Each row of a before or after table is a point. One or more steps were done to the points. Then noise was added and the rows were shuffled. The steps act on how far a point lies along the listed directions, d1 being the first. What was done? A step turns or swaps two directions, mirrors them in a line or flattens them onto one, adds a multiple of one to another, or multiplies one. Angles are multiples of 10 degrees, from the lower direction toward the higher: turns from -170 to 170, lines from 10 to 170 but not 90. Use the fewest steps. Two steps may share a direction if one is a turn and the other turns, adds or multiplies; they go together, in the order done. Otherwise the lowest direction goes first.

Directions:
(1): [-17  22  60]
(2): [-57 -33  -4]
(3): [ 29 -53  28]
Before:
[[ 20   4  17]
 [ 41  33  20]
 [ 51 -28  21]
 [ 55  15  25]
 [ -4  10 -11]
 [-26  17 -10]
 [ 60   0   6]
 [-14  16 -13]
 [-10   2  18]
 [-30   6 -28]
 [-27  36 -40]
 [ 51 -32  40]
 [ 44  12  10]
 [ 46  -8  37]]
After, 14 rows:
[[  3 -28 -35]
 [ 11 -23 -58]
 [-14  -2   4]
 [  4  19  -5]
 [-23   5  37]
 [  9   1 -23]
 [-53   1  23]
 [-21   4   8]
 [ -6 -16 -52]
 [ 32 -13 -47]
 [-23  15  12]
 [ 14 -39 -44]
 [ 61 -16 -43]
 [ 44 -26 -32]]
Steps: turn d1 and d3 by -60 degrees; turn d1 and d2 by -120 degrees

Directions:
(1): [ 36  44 -15 -13 -16  23  23  47]
(2): [ 21 -14  45 -16  60   4  18  16]
Before, 11 rows:
[[ -3  -3  -1   4  -1  -4   4  -6]
 [ -5 -12  14   1  27 -12  -6  -9]
 [-13 -10  -8   3 -11 -12 -11 -11]
 [  8 -23  33  -8  60  -2  11  -1]
 [  8   4   4   8   5   7  -2   4]
 [ -7 -16  19   1  16 -12 -16 -17]
 [ -6   8 -13  11 -22   3 -10  -1]
 [-12  -7   0  -1  -6   5  -4 -13]
 [  4   0  -5 -11  11   5   0   2]
 [  5  -2   9   4  14  -1   2   5]
 [ -5 -17  19   9  26  -6  -3 -15]]
After:
[[-13  -1 -14  18 -19  -6 -12 -19]
 [ -6  -6   0  10   2  -7  -7  -8]
 [-16   0 -16  10 -12 -12 -15 -14]
 [-36 -29 -15  18  -6 -18 -23 -44]
 [  3  -2   4  10   7   3  -7  -4]
 [ 13  16   4   0   1  11   5  19]
 [ -8   6 -15   7 -26  -6 -20 -11]
 [ -2   7  -6  -3 -14  12   3   0]
 [  1   3  -4   4  -5  -1   7  -1]
 [ -4  -6  -6  -9   9   1  -5  -6]
 [  5  11 -14  -4 -17   0   0  14]]
Steps: turn d1 and d2 by 100 degrees

Directions:
(1): [  7  44 -20   2  55 -41  -8  32  10 -28  42 -12  27   6]
(2): [ 36  51   7  26 -22  45  10   1  38 -24  -4  14 -13  46]
(3): [ 10  29   9   2 -11   0  58  12  -9 -23 -11 -44 -29 -60]
Before (12 x 14):
[[ 12  11   4   7 -18  13   7  -1   6   4  -5   1 -10  11]
 [  0   6  -1   5   3 -10   3   0   1  -4   9  -2  -4 -11]
 [ 10   3  -2   4  -2   3  -3   1   7 -10   3   8  -7  11]
 [ 23  35   0  18  -8  22   0   5  25 -22  -2   6  -9  31]
 [ -2  14   4  -1   8 -13  23   1 -10  -7  -1 -22  -9 -30]
 [  9   5   3   0  -4   0  -9   2   3  -2   9  12   0   7]
 [  3  -6  -1  -4  -3   3  -7   8   3  -3   1  11   4  -1]
 [  0  -1 -11  -5   5 -15  -6   4  -8   4   7  -7   2  -2]
 [-10 -29  10  -7 -26  13   2 -13   1  16 -20   6  -2  -7]
 [ 14  11   7   7  -9  18  17   5   7  -6  -3  -4  -7  -6]
 [ -9 -16  -1  -6  -7  -2 -16   0  -6  18   0  12   1   1]
 [ -9 -20   3   2  -3  -2 -13 -12  -6   6 -13   6  -3  -4]]
After (12 x 14):
[[  0   9  -2   5   6 -13   2   2   2  -6  12  -2  -3 -11]
 [ 16  -7  19  16 -60  60   7 -25  16   5 -42  17 -34  25]
 [ -9 -22   7  -6 -17   6   1  -8   2  11 -14   4   2  -6]
 [ -8  -5  -6  -5   6 -12 -18   7  -4  11  10   9   7   2]
 [ -8 -10  -2   2   9 -12 -15  -4  -4  -1  -3   3   4  -3]
 [ 11  -4  14   6 -27  32  20  -6   3   3 -17   1 -16  -8]
 [  3  -6  -1  -4  -3   4  -7   7   3  -3   1  11   3  -1]
 [ -1  23  -1  -1  20 -22  21   8  -9 -13   8 -25  -3 -29]
 [  9  -6  12   6 -39  28  10 -14   2  15 -22   7 -21   9]
 [  8  -2   6   0 -12   6  -8  -3   2   3   2  14  -4   7]
 [  9  -8   3   4 -16  13  -1  -7   5  -3  -8  11 -14   9]
 [  1   9 -16  -5  17 -24  -8  11  -6  -3  16  -9   8  -1]]
Steps: add -1.5 times d2 to d1

Directions:
(1): [-10 -15  30 -13 -11 -23  -4   3 -27  16  -6  -9  42 -25  52 -18 -12   8
 -17 -39  -2  11 -51 -19]
(2): [ -7 -19  32 -21 -43 -25  21  18 -29  17  -5  42   2 -11 -36   9 -25   9
  -7  11 -29 -26  13  39]
(3): [ 17  15 -45   1 -14   3  -1  13 -14  19 -31  13 -15   2  34 -28  32   9
 -52   0  -3  23  13  48]
(4): [  8  23   6  56 -28  -4  36  26  12  13  -3 -60  32 -12 -15 -22   0 -15
  13   4 -24   4   8  14]
Before:
[[  3   8 -10  25  -6   6   8   2  10  -5  -7 -16   7  -7   3 -10  15 -11
   -3 -14  -5  -4   5   8]
 [  4  -5  42  32 -47 -25  21  26 -17  25   4 -33  33  -7 -21  -5 -21  -3
   11  -7 -22  -7  -5  16]
 [-14 -22  23 -20  -4 -16   1   0   1 -10  15   3   9  -1 -32  25 -34  -8
   25   3   1 -15   8 -13]
 [-13 -15  25   3 -57 -42  24  37 -60  45 -27  10  46 -30  28 -44  -9  18
  -47 -29 -43  -4 -29  52]
 [  0 -16  22 -15   0   1  -3  -5 -19   2   8   9   0   2 -26   9   4   7
    0   4   4 -21   8   1]
 [-13  -2  11   2  -7 -14   1  18   0  17 -10 -20  26 -13  19 -21 -12   1
   -1 -31  -5  13 -30 -22]
 [ 11   2   7  17  24  11 -12 -20  12  -8  33  -9  -1   4   3  22 -10  -7
   10  18   6  -6  -6 -22]
 [ -9 -14  11   1  46  12  -7 -21  39 -29  43 -11  12   3  -8  31 -10 -23
   42   4  16   1 -21 -60]]
After (8 x 24):
[[-10 -10  19   5  -6 -11  10   3  14  -6  16 -32  20  -3 -32  16 -29 -15
   37   4  -3  -6  10 -16]
 [-10 -20  15 -12  46  10 -11 -24  33 -29  42   5   5   4  -8  37 -12 -17
   39   6  18  -1 -20 -56]
 [-14 -11  22  13 -56 -41  29  41 -55  45 -26   1  51 -29  28 -48  -8  14
  -48 -29 -43  -2 -30  52]
 [  9  -2   8   4  23   8 -15 -19   7  -8  31   4  -6   3   0  24 -12  -4
    7  17   7  -9  -6 -20]
 [ -4  -9  -5 -13  -3   1  -5  -5  -6  -7  -7  29  -9  -4   2   6   7  -2
  -11 -13  -5 -13   5  16]
 [ -2 -26  49  -8 -45 -33   8  16 -35  24   5  20  12  -6 -25  12 -28   9
    1  -3 -18 -20  -5  21]
 [  5   0  16  17  -1   6   6   2  -4   4   9 -32  14   2 -22  -3  10  -2
    8   3  -5 -12   5  -5]
 [-18 -16  14 -25  -5 -18  -5  12 -12  16 -10  12  14 -10  18  -9 -19   9
   -7 -32  -1   5 -29 -20]]
Steps: mirror d2 and d4 in the line at 30 degrees
